Every row gives one point. To make a cloud, some directions were put in groups of two or more. Within a group, all points are equally far from the middle, so they leave a hole (a ring in 2 directions, a hollow ball in 3). The other directions are filled evenly. Then the cloud was stretched, turned, moved and blurred a little. Count the holes, and give their numbers of directions, smallest first.

Cloud:
-.18 -.44 .01

-.53 .39 .37

-.31 .18 -.38

-.67 -.22 -.50

.47 -.08 -.66

-.50 -.01 -.61

.34 .24 -.30

-.51 .19 .22

-.23 -.03 .46

.29 -.63 -.12

-.67 -.77 -.23

.51 .03 .26

.30 -.48 -.04

.15 -.14 -.59

.12 -.30 .18

-.23 .58 .29

-.35 -.17 -.17

-.46 -.40 .10

-.21 .26 -.04

-.43 .02 .41
Holes: 0

Cloud:
.18 .36 .28 .24

.29 .04 -.18 .27

.08 .26 .47 .47

-.01 -.25 .45 -.20

-.02 -.44 -.13 -.13

-.20 .10 .05 .69

.15 -.26 .00 .00

-.02 .01 -.15 .94

.17 -.20 .08 .17

-.52 -.05 .26 .42

-.28 .34 .27 .15

.26 .09 -.04 .58

-.05 -.65 -.22 .34

-.13 -.58 .27 .23

.07 .67 .38 .16

.22 -.27 .31 .01

.00 .31 .67 .53

.42 .46 -.06 .13

-.26 -.50 .32 .13

-.12 -.21 -.27 .20

.12 .52 -.09 .04

.16 -.07 -.10 .00

-.11 -.22 .08 -.01

.04 .08 .48 .61

-.12 .00 .18 -.11

-.32 -.38 .04 .41

-.06 .01 .03 .67

-.20 .17 .34 .28

.00 -.23 -.32 .19

-.05 -.30 .43 .32

.29 .56 -.37 .22
Holes: 0

Cloud (53 x 6):
-.60 .52 -.33 -.29 .05 .00

-.28 .11 .39 -.01 .57 .22

.11 .41 -.20 .03 -.22 -.38

-.18 -.46 -.40 -.38 .16 -.20

-.43 .15 .16 -.10 .34 .65

.04 .62 .00 -.11 -.08 -.20

.22 -.18 -.79 .04 .25 .53

.36 -.14 -.51 -.12 .09 .68

-.48 -.24 -.22 -.34 -.45 .20

.01 -.12 .15 -.54 -.22 .39

-.03 .52 -.29 -.49 -.16 .22

.05 .16 -.52 -.23 .65 .33

.13 -.11 -.03 -.47 -.25 .55

-.01 -.17 -.94 -.16 .19 .29

.28 -.33 -.57 .50 -.05 -.09

.45 .39 .08 .16 .15 .05

-.41 .13 .53 -.31 -.01 .14

-.16 .00 .54 -.28 -.19 -.04

-.53 .03 .26 -.38 -.27 .37

-.34 .40 .09 -.19 .38 .53

-.49 -.04 -.16 -.03 .69 .46

-.16 .16 .21 .26 .72 .10

-.12 -.20 .18 .37 -.62 -.13

-.54 .31 -.49 .48 -.16 .22

-.06 -.11 .11 -.19 -.35 -.40

-.42 .08 -.59 .67 .20 .25

-.16 -.19 .20 -.28 -.23 .66

.37 -.02 -.49 .65 .28 .31

-.11 .17 .34 .43 .59 .12

.30 .45 -.02 .50 -.18 .38

-.09 -.14 .29 .31 -.67 .37

-.49 -.38 -.05 -.06 .52 -.12

-.26 -.15 .29 .18 -.36 -.35

.04 -.17 .60 .05 .15 .10

-.73 -.16 -.26 -.09 .55 .06

-.07 .61 .16 .55 -.23 .10

-.39 .24 .64 .03 -.05 -.06

-.01 -.49 .18 .61 .06 .52

.01 .16 -.34 .25 .72 -.14

-.02 .19 -.14 .28 .77 -.01

.10 -.35 .00 -.12 -.16 .73

.10 .60 .01 -.11 -.09 -.18

-.60 .32 .39 -.29 .01 .14

-.22 .52 -.45 -.36 -.25 .27

-.27 -.09 .40 .14 -.36 -.32

.10 -.07 -.38 -.09 -.07 -.49

.09 .08 -.55 .14 .31 -.41

-.29 -.23 .19 .44 -.47 -.20

.35 .12 -.32 -.23 .56 .13

.08 -.24 -.54 .36 -.45 -.02

.59 .14 .14 .20 -.19 .07

-.37 .52 .13 -.24 .24 .44

-.19 -.52 .02 .47 .15 -.25
Holes: 3 (2, 2, 2)

Cloud, 80 rows:
-.20 .51 .50 -.03 -.21 .06 .15 -.08

.26 -.62 .07 -.01 -.07 -.25 .16 -.19

.25 -.18 .05 .04 -.19 .32 -.38 .44

.73 -.15 .01 .58 .09 .06 .04 -.49

.15 -.16 .43 -.17 .54 .26 -.29 -.43

.43 .05 .41 -.40 -.05 -.16 .46 -.17

.01 -.12 .08 .14 -.31 .41 -.10 -.80

.03 -.25 .64 .12 .19 .10 -.02 -.11

.20 -.57 -.25 .16 .17 -.14 .10 -.38

.57 .19 .37 .00 -.38 -.15 -.41 .44

.40 -.23 .02 -.28 -.21 -.13 .28 -.02

.00 .14 .45 .23 .31 -.16 .37 -.42

-.16 .05 .58 .20 -.21 .38 .15 .01

-.11 .24 -.22 -.22 .44 .41 -.46 -.32

-.07 -.15 .05 .14 .21 .07 .10 -.83

.31 .06 -.13 -.06 -.15 -.17 .49 -.33

-.09 .01 .01 .52 .22 .56 -.28 -.69

-.47 -.02 .29 -.34 .24 .54 .01 -.22

-.11 .12 .04 .03 .60 .41 -.20 -.80

-.49 .17 .03 .32 .30 -.08 -.15 -.41

.05 .19 .10 .51 .10 -.46 .10 .35

.34 -.66 -.18 .48 -.15 -.33 -.08 -.12

-.14 .33 .38 .20 .26 -.28 -.06 .34

-.11 .17 .61 .10 .31 .11 .47 -.09

.30 .69 .44 .01 .25 -.31 -.22 .13

.03 -.20 .32 .41 -.26 -.05 .12 -.54

.78 .07 .51 -.20 .17 .21 .23 .03

.14 .25 .04 -.13 -.33 -.11 -.38 -.11

.94 -.17 .34 -.07 -.17 -.41 .03 .06

-.20 .22 .38 .15 .44 -.13 -.24 -.19

.73 -.07 -.02 .69 .15 -.14 .06 .04

.44 .00 .71 .04 -.30 .06 -.09 -.20

.36 -.62 .15 -.09 .27 -.06 .03 -.25

-.17 .52 .28 .44 .17 .25 .04 .20

.26 .02 -.20 -.37 -.11 .16 .09 .13

.54 -.23 .32 .61 -.09 -.11 .41 .30

.23 -.16 .34 -.16 .25 -.21 .60 .22

.58 -.28 .26 .67 -.07 -.37 .20 .43

.35 -.07 -.41 -.18 .05 .25 .18 -.32

-.26 -.20 .50 .12 .18 .00 -.26 -.11

-.40 -.34 -.06 .64 .09 .77 -.46 -.18

.38 -.12 .17 .12 .52 .66 -.12 -.55

-.11 -.34 .35 .24 .21 .69 .04 -.17

.53 .08 -.24 .51 .11 .11 -.62 -.15

-.10 .01 .53 -.07 .32 .44 .20 -.10

.69 -.61 .03 -.01 .18 -.06 -.24 -.41

.42 .44 .06 .32 -.36 .09 -.52 -.23

.19 -.22 .00 -.03 .63 .24 .43 .04

.14 .23 .26 -.45 -.13 .18 -.41 -.63

.39 -.39 -.01 .15 .61 .24 .15 -.14

.07 -.28 .05 .30 .38 .21 -.07 -.79

.20 -.27 -.07 .30 -.63 -.12 -.11 .30

.68 -.09 -.06 -.11 -.27 -.32 -.33 .00

-.16 .38 .11 .58 -.14 -.08 -.09 -.06

.25 .38 .09 .19 .18 .21 -.58 -.66

-.21 .21 .50 .60 -.05 .06 -.03 .24

.45 -.22 .11 .76 .05 -.38 -.23 .41

-.32 -.30 .15 .13 -.17 .15 -.13 -.70

-.40 .12 .01 .57 -.30 .56 -.03 -.45

.27 -.04 -.39 .35 -.17 .33 -.50 -.16

-.28 .24 -.35 .26 .00 .47 .03 .02

.20 .20 .35 .08 .03 -.22 .73 -.23

.38 .44 .38 .25 -.06 .26 .08 -.59

.52 .03 .35 -.33 .08 -.24 .50 .19

-.31 -.14 .33 -.03 .07 .64 -.15 -.09

.31 .21 -.14 -.21 .14 .55 -.49 .05

.35 .14 .35 .04 .62 .15 -.28 -.65

.17 .20 .33 .34 -.04 .79 -.18 -.26

-.25 -.20 -.07 .15 -.09 .19 .35 -.80

-.22 -.16 .12 .10 -.37 -.14 -.16 .33

-.04 .00 .14 -.30 -.15 .38 .56 -.40

.06 -.02 .25 -.07 -.10 -.03 -.19 .52

.20 -.62 .34 .18 .30 .43 -.14 -.26

-.09 -.20 .26 .09 -.10 .01 -.54 -.40

.42 .56 .66 -.24 .11 .39 .09 -.21

.31 -.72 .11 .50 .30 .25 .14 .13

.05 -.35 -.34 .31 .09 -.33 .07 -.13

.11 -.26 .12 .63 .17 -.18 -.55 .24

-.07 -.03 .48 .18 .21 .00 .75 .03

.37 .04 .04 -.36 .33 -.46 -.16 .15
Holes: 2 (2, 4)
